Rows are points. Any point is a mix of the corners, with weights that add up to 1. It lies inside the corners' shape when no weight is negative. Is each point inside? If not, which corners have a negative weight?

Corners:
(1): | 29 | 60 | 24 |
(2): | -3 | 18 | 40 |
(3): |  27 | -31 |  26 |
(4): |   1 | -56 | -59 |
Points:
|  15 | -45 | -31 | -> outside (2)
|   4 | -17 | -37 | -> outside (3)
|  18 | -30 |   4 | -> inside
| 28 | 22 |  5 | -> outside (2)
|  21 | -28 |  14 | -> inside
|  23 | -23 |  24 | -> inside
| 25 | 35 | 37 | -> outside (4)

Corners:
(1): | -14 |  16 | -24 |  45 | -44 |  -7 |   5 |  22 |
(2): | -13 |  54 |   2 |  -3 | -30 | -16 |  12 |  32 |
(3): |  -1 |  36 | -16 |   7 | -38 |  -2 | -27 |  -5 |
(4): | -28 | -60 |  25 | -15 |  11 |  33 |   3 | -21 |
(5): |  22 |  -6 |   6 | -23 | -34 | -12 | -13 |  20 |
(6): |  11 |  19 |   8 |   9 |  -2 | -35 | -39 | -11 |
(7): |  34 | -52 |  46 |  -9 |  -2 |   9 |  13 | -32 |
(8): |  39 | -15 |   1 | -22 |  31 |  20 |   0 |   5 |
(9): | -16 |  41 | -19 |  11 | -47 | -52 |  12 | -11 |
Points:
|   0 |  11 |   3 |  -8 | -22 | -18 |   0 |  -3 | -> outside (1)
|   7 |   7 |   5 |   1 | -16 | -10 | -17 |  -7 | -> inside
|   5 |  49 | -29 |   9 | -34 | -23 |   7 |  23 | -> outside (4, 6, 7)
|  12 |  -3 |   3 |  -1 | -17 |   1 |  -8 |   8 | -> outside (9)
|  -3 |  24 |   2 |  -3 | -25 | -16 |   0 |  12 | -> inside
|  -1 |   2 |   9 |  -6 | -18 | -11 | -17 |  -8 | -> outside (1, 8)
|   0 |  -8 |   2 |   2 | -37 |  -2 |  -3 | -14 | -> outside (2, 6, 8)
|   6 |  -6 |   3 |   3 |  -9 |  -2 |  -2 | -14 | -> outside (2, 5)
|  34 |  -2 |  16 | -14 |  -3 |  -8 |  -6 |  -7 | -> outside (1, 4)

Corners:
(1): |   5 |   5 |   6 |  -2 |   9 |   4 |  -3 |  -6 |   8 |  18 |  -2 |   6 | -10 |   1 |
(2): |  12 | -11 | -19 |  -5 |  -1 |  28 |  -1 |  14 | -12 | -14 | -23 | -33 |  25 |   9 |
(3): | -14 |   7 |   2 | -11 |  15 | -10 |  -9 |  -5 |  -3 |  -9 | -26 |   7 | -11 |  -7 |
(4): |  11 |  12 |  -2 |   8 |   8 |  -8 |   0 |  12 |  15 |   6 |  14 |  19 | -15 |  -5 |
(5): |   7 | -14 |   0 | -10 |  10 |  -2 |  -8 |   4 | -10 |  -6 |  12 |   0 |  -5 |  -7 |
(6): |   5 |  10 | -25 | -10 |   9 |  -4 |  -4 |  -7 |  -4 | -13 |   7 |   8 |  -8 |   7 |
(7): | -12 |   1 |   1 |  -4 |  -6 | -17 |  -6 |  10 |  -3 |  33 |  22 |   4 |  -3 |  -1 |
(8): |   0 |  -4 | -12 | -13 |   3 | -15 |   4 |  -5 |  -2 |  -8 | -12 |  -2 | -14 |  11 |
(9): | 11 | -2 | 10 | -7 | -9 | -6 |  1 | 14 | -6 | 17 |  9 | 15 | 19 |  9 |
(10): | -23 |  -9 |  -1 | -12 |  18 |  -2 |  14 |  -6 |  -6 | -20 |  -1 |   1 | -13 |  12 |
(11): |  13 |  18 |   6 |  -7 |  -5 |   3 |  -8 |  10 |   8 |   2 |  16 |  16 |  -8 | -12 |
(12): | -14 | -47 | -11 |   6 |   7 |   1 |  60 |  -9 |  22 | -15 |  13 |  22 |   7 |  13 |
(13): |  -6 |   9 |   6 |  11 |   2 |  10 |   7 |   8 | -10 |   4 |   2 |  -2 |  -1 | -17 |
(14): |  -7 |   9 | -12 |   6 | -13 |   9 | -13 |   7 | -12 |   8 |  16 |   7 |  -6 |   3 |
(15): | -11 |  10 | -12 |  11 | -19 |   9 |  -9 |  -6 |  -4 |  -1 |  -4 | -36 |  26 |   0 |
Points:
|  1 |  1 | -6 | -1 | -1 |  2 | -1 |  3 | -2 |  4 |  7 |  1 |  0 |  3 | -> outside (3)
| -2 | -7 |  1 | -3 |  5 |  0 |  8 |  2 |  2 |  1 |  3 |  2 |  0 |  0 | -> outside (6, 14)
| -1 |  5 |  0 | -4 |  1 | -4 |  0 |  3 |  2 |  3 |  9 | 10 | -6 | -1 | -> outside (2)
| -5 |  1 | -1 | -3 |  4 | -6 |  3 |  1 |  0 |  3 |  5 |  5 | -5 |  0 | -> outside (2, 14)
| -4 |  0 | -7 | -2 |  2 |  1 |  1 |  0 | -2 | -3 |  0 | -1 | -4 |  0 | -> outside (9)
|   4 | -10 | -10 |  -3 |  -6 |   4 |   7 |   3 |   0 |   3 |   6 |  -2 |  10 |   8 | -> outside (3, 4, 10, 13)
| -1 |  2 | -3 |  1 |  1 |  1 |  3 |  3 |  3 |  0 |  6 |  4 |  0 | -2 | -> outside (8)
|  1 |  8 | -1 | -6 |  4 | -4 | -7 |  6 | -5 |  4 |  1 |  6 | -8 | -2 | -> outside (12, 15)
